Each point is reached from the start by the listed moves, each made once or not at all, plus a little noise. Say if it took an odd or an even number of moves. Then give how often each move was made.
(in the rows, 128 means zero)

Moves:
(1): [174 170 139]
(2): [118 135  75]
(3): [111 165 129]
Start: [113 126 103]
Points:
[158 167 112] -> odd (1, 0, 0)
[105 132  50] -> odd (0, 1, 0)
[ 97 160 105] -> odd (0, 0, 1)
[151 172  57] -> even (1, 1, 0)

Moves:
(1): [160 142 143 146 103 179 136 110 107 118 103]
(2): [112 146 140 119 104 137 122 132 137 128 124]
(3): [125 121 149 137 100 119 164 133 125 156 146]
(4): [ 81 130 144 160 126 132 146  95 150 114 142]
(5): [154 157 136 118 163 143 123 127 127 143 148]
(6): [112 105 134  99 120 167 134 167 101 100 144]
(7): [112 132 117 144 140 138 147 149 137 132 109]
(8): [133 145 130 135 112 119 110 146 144 117 142]
(9): [136 118 147 110 131 135 125 140 179 100 116]
(10): [139  93 106 143 113 143 103 115 148 153 116]
(11): [130 127 111 104 109 135 151 123 127 124 153]
Start: [118 118 137 128 136 128 129  97 127 102 129]
Points:
[156 131 181 130  56 240 125 131 122 122 155] -> odd (1, 1, 1, 0, 1, 1, 0, 1, 0, 1, 0)
[ 81 118 189  99  60 246 174  95 159  18 144] -> even (1, 1, 0, 1, 0, 1, 0, 0, 1, 0, 1)
[106 148 161 132  76 227 139 161 113  58 112] -> odd (1, 1, 0, 0, 0, 1, 1, 1, 0, 0, 0)
[ 86 121 168 131  81 238 182 131 177  11 143] -> odd (1, 0, 0, 1, 0, 1, 1, 1, 1, 0, 1)
[151 146 198  81 117 249 129 133 137  51 124] -> odd (1, 1, 0, 0, 1, 1, 0, 0, 1, 0, 0)
[146 152 179 138 107 225 176 162 101 100 152] -> even (1, 0, 1, 0, 1, 1, 1, 1, 0, 0, 0)

Moves:
(1): [130 125 122 116 115 148 141 123 150 141 127 133 134 125 153 126 129 120
 139 129 124 138]
(2): [143 136 117 136 121 127 117 121 145 124 121 133 119 122 116 125 133 138
 141 107 136 124]
(3): [115 126 137 151 125 138 124 118 129 120 118 143 129 121 135 126 127 129
 122 119 134 133]
(4): [133 129 115 141 125 135 136 135 130 133 119 116 126 133 119 133 135 129
 130 142 113 135]
(5): [131 123 142 133 131 117 128 115 124 138 127 128 147 131 135 137 139 128
 105 114 133 132]
(6): [103 146 115 124 140 139 140 106 149 130 109 136 141 148 138 143 133 137
 127 125 113 118]
(7): [134 133 124 150 142 116 147 140 131 128 133 121 137 135 130 141 124 124
 137 113 135 126]
(8): [122 124 133 124 133 142 115 139 123 126 124 122 118 147 140 130 119 125
 145 130 119 124]
(9): [113 137 116 139 131 138 118 135 109 125 139 120 106 119 133 109 135 115
 114 118 140 118]
(10): [123 148 139 120 124 126 160 131 132 128 120 118 110 122 128 120 140 137
 138 129 132 126]
(11): [138 133 123 139 145 126 128 116 121 125 135 131 137 124 134 116 129 143
 124 136 126 136]
(12): [133 120 127 137 121 119 123 129 137 125 125 141 119 135 144 126 128 128
 128 133 128 121]
(13): [128 134 132 128 119 121 127 117 122 133 138 131 132 123 130 131 127 125
 134 124 112 119]
(14): [123 120 132 131 124 122 122 120 133 124 129 113 131 137 134 127 121 129
 130 127 133 132]
(15): [143 114 114 120 113 128 136 133 108 116 113 130 135 118 141 134 120 133
 131 126 128 122]
(16): [128 115 122 125 115 127 133 126 123 112 132 128 119 133 129 144 138 129
 119 124 124 132]
(17): [122 123 128 123 127 122 145 143 137 120 135 129 137 136 124 123 144 140
 147 128 128 125]
(18): [141 118 128 127 131 128 134 137 134 130 123 127 122 117 133 129 118 135
 125 122 127 112]
(19): [125 120 124 124 136 130 112 126 129 126 126 127 126 118 144 135 141 125
 145 134 132 124]
(20): [116 146 134 129 130 128 119 146 140 120 128 123 128 117 132 130 134 128
 115 134 122 144]
Start: [128 130 133 130 143 127 146 135 130 127 126 110 119 138 130 122 131 126
 139 129 109 135]
Points:
[139 137 132 150 133 136 136 102 120  97  98 107 104 119 180 113 135 160
 198 110 108 124] -> odd (0, 1, 1, 0, 0, 0, 0, 1, 0, 1, 1, 0, 1, 1, 1, 0, 0, 0, 1, 0)
[148 115 114 141 107 138 204 187 162 100  92  74  88 147 206 152 130 136
 168 128  86 137] -> odd (1, 0, 0, 1, 0, 0, 1, 1, 0, 1, 0, 1, 0, 1, 1, 1, 0, 1, 0, 1)
[137 113 110 149  96 140 181 132 180 104  80 113 105 125 186 116 170 156
 210 125 117 138] -> even (1, 1, 1, 1, 0, 0, 0, 0, 0, 1, 0, 1, 0, 1, 1, 0, 1, 0, 1, 0)
[ 90 157 127 177 141 141 130 156 143  79 117  80  60 127 169 129 164 126
 166  84 135 140] -> even (0, 1, 1, 0, 0, 0, 1, 1, 1, 1, 0, 0, 0, 1, 0, 1, 0, 0, 1, 1)
[125 139  92 140 118 137 202 132 191 117  80  97 119 173 204 149 161 154
 249 112  77 105] -> odd (1, 1, 0, 1, 0, 1, 1, 1, 0, 1, 0, 1, 1, 1, 1, 0, 1, 0, 1, 0)
[129 134 111 161 122 149 173 124 170 102  46 109  88 160 176 134 126 167
 179 109  91 102] -> even (0, 1, 1, 1, 0, 1, 0, 1, 0, 1, 0, 1, 0, 1, 1, 0, 0, 1, 0, 0)
[ 88 159 131 159 155 146 150 121 201 125 104 128 157 151 199 160 175 138
 189  77  88 132] -> odd (1, 1, 1, 0, 1, 1, 1, 1, 0, 0, 0, 0, 1, 0, 0, 0, 1, 0, 1, 1)
[ 99 173 125 148 163 131 151 192 155  99 127  78  75 128 151 113 178 134
 200  95 127 124] -> even (0, 1, 0, 0, 0, 0, 1, 1, 1, 1, 0, 0, 0, 0, 0, 0, 1, 0, 1, 1)
[133 137 117 124 108 133 201 174 173  87 107  81 105 148 175 142 154 150
 202  97 110 148] -> even (1, 1, 0, 0, 0, 0, 1, 1, 0, 1, 0, 0, 0, 1, 1, 1, 1, 0, 0, 1)

Moves:
(1): [137 123 125 126 122 121 110 126 124 130 126 132 130 121 129 124 120 136
 130 138 130 126 133 117 118 130 138]
(2): [123 148 121 113 139 137 126 129 141 128 138 127 143 119 124 135 117 132
 136 125 129 105 129 130 116 130 111]
(3): [121 129 133 136 136 134 129 134 128 136 127 121 131 122 135 124 129 124
 122 123 125 137 132 118 139 137 130]
(4): [135 122 110 130 115 125 126 129 108 125 124 133 139 119 129 118 119 128
 131 115 127 129 125 136 136 125 133]
(5): [110 127 106 121 153 129 131 130 118 128 125 143 126 129 114 107 122 124
 136 130 128 130 136 139 134 113 136]
(6): [153 116 127 136 126 137 121 120 133 115 130 137 123 123 124 128 130 127
 129 120 140 127 144 123 125 136 127]
(7): [133 129 126 126 134 113 128 126 133 128 119 155 126 128 127 124 126 127
 115 126 121 115 118 122 140 142 120]
(8): [130 136 126 133 124 148 114 147 132 125 130 125 132 128 133 128 134 136
 147 134 132 141 132 136 126 132 140]
(9): [126 132 123 138 138 135 103 118 147 118 117 115 138 140 125 133 146 122
 121 129 144 125 119 126 132 135 138]
(10): [139 131 128 140 124 130 151 125 150 125 117 124 146 145 126 152 130 114
 116 142 131 145 142 143 136 138 135]
(11): [131 121 126 123 130 118 142 135 142 123 136 115 135 125 125 123 127 131
 130 134 124 134 116 119 121 109 139]
(12): [110 114 135 118 134 128 121 125 143 122 134 143 144 138 128 138 123 121
 123 127 144 121 114 129 115 127 123]
(13): [113 115 121 125 111 134 143 144 126 121 124 115 145 121 134 117 124 149
 131 124 136 111 141 131 119 124 126]
(14): [126 116 121 129 116 129 132 132 132 118 122 143 125 152 120 134 132 126
 108 107 129 149 127 123 114 133 128]
(15): [131 123 118 113 124 138 137 127 136 145 135 119 134 123 147 123 135 142
 113 135 133 124 131 125 139 140 132]
(16): [153 132 146 120 128 118 135 128 129 116 115 123 124 118 152 136 133 122
 131 131 128 123 131 116 117 132 127]
(17): [128 116 121 118 129 132 136 133 136 140 124 129 130 114 129 128 138 123
 132 121 126 122 130 121 123 132 133]
(18): [119 120 120 141 137 130 124 124 122 134 131 125 121 128 130 138 123 142
 134 116 130 120 119 117 125 119 124]
(19): [144 129 131 131 136 127 137 108 144 126 124 123 139 136 123 125 131 126
 137 120 135 130 119 138 109 137 121]
(20): [131 121 130 131 124 130 127 117 117 125 128 133 143 133 134 121 142 128
 134 131 123 132 122 114 133 109 135]
(21): [117 137 137 126 127 123 136 110 125 115 132 137 117 127 127 130 137 131
 132 130 145 132 135 127 136 121 133]
(22): [141 129 133 120 135 138 146 114 120 127 126 127 119 117 108 122 132 142
 121 127 135 141 119 127 127 118 118]
(23): [137 134 120 143 134 130 128 122 135 131 128 135 115 118 131 123 130 121
 119 146 123 143 133 128 112 124 127]
(24): [125 125 133 125 128 130 122 125 129 124 140 135 126 126 121 130 130 138
 112 132 114 135 129 140 117 126 137]
Start: [126 124 110 123 129 128 149 122 158 131 127 116 143 127 115  99 136 106
 121 118 121 117 151 122 121 128 114]
Points:
[141  91  87 104 158 182 101  90 178 110 136 145 177 125  97  74 172 143
 106 143 164 138 152 118 106 112 159] -> even (1, 0, 0, 0, 1, 1, 0, 1, 1, 0, 0, 1, 0, 0, 1, 0, 0, 0, 0, 1, 0, 1, 0, 1)
[134 117 115 145 153 174 168  81 244 102 111 137 170 154  84 130 193  96
  74 122 167 203 148 142  70 150 141] -> even (0, 0, 1, 0, 0, 0, 0, 1, 1, 1, 0, 1, 0, 1, 0, 0, 1, 0, 1, 0, 1, 1, 1, 1)
[176  98  80 144 133 167 160 101 163 118 103  87 151  75 149  82 155 146
  92 105 161 117 166  89 111 136 114] -> even (0, 0, 1, 1, 0, 1, 0, 0, 1, 0, 0, 0, 1, 0, 1, 1, 0, 1, 0, 0, 0, 1, 1, 0)
[168 104  34 100 153 155 166 120 214 123 137 171 172 104  96  63 144 123
 101 101 118 137 158 140  70 140 134] -> odd (0, 1, 0, 1, 1, 1, 1, 1, 0, 0, 1, 0, 0, 1, 1, 0, 1, 0, 1, 0, 0, 0, 1, 1)
[155 122  67 114 157 141 205  68 249 132 111 103 190  96 109 104 160 152
  96 140 170 100 144 101  83 132 115] -> even (1, 1, 0, 0, 0, 0, 1, 0, 1, 1, 1, 0, 1, 0, 1, 0, 1, 1, 1, 0, 1, 1, 1, 0)
[176  80  79 104 127 122 148  98 227 115 103 120 187 124 145  95 163  97
  87 114 156 136 122  92  50 142 144] -> odd (1, 0, 0, 1, 0, 0, 0, 0, 1, 0, 1, 1, 0, 1, 1, 1, 1, 0, 1, 0, 0, 0, 1, 0)
[131 125  83 105 133 132 165 132 147 115 103 163 145 121 146  73 151 114
 104  97 139 144 167 113 149 150 139] -> odd (0, 0, 1, 1, 1, 0, 1, 1, 0, 0, 0, 0, 0, 1, 1, 1, 0, 0, 0, 0, 1, 0, 0, 0)
[108  70  61 110 146 131 194 131 185 156 120 126 201 105 130  76 147 148
  89 134 106 113 166  93 130 110 162] -> even (1, 0, 1, 0, 1, 0, 1, 0, 0, 1, 1, 0, 1, 0, 1, 0, 1, 1, 0, 1, 0, 0, 0, 1)
[211 102 107 144 141 140 176  88 185 125  99 123 126  87 120 126 148 109
 108 137 140 141 177  90  80 133 118] -> even (1, 0, 0, 0, 0, 1, 0, 0, 0, 1, 0, 0, 0, 0, 0, 1, 1, 1, 0, 0, 0, 1, 1, 0)
[158 144  93 122 148 178 197 119 207 145 138  91 189 104 127  97 160 125
 107 164 124 167 156 111 117 112 129] -> odd (0, 1, 1, 0, 0, 0, 0, 1, 0, 1, 1, 0, 0, 0, 1, 0, 0, 0, 0, 1, 0, 1, 1, 0)
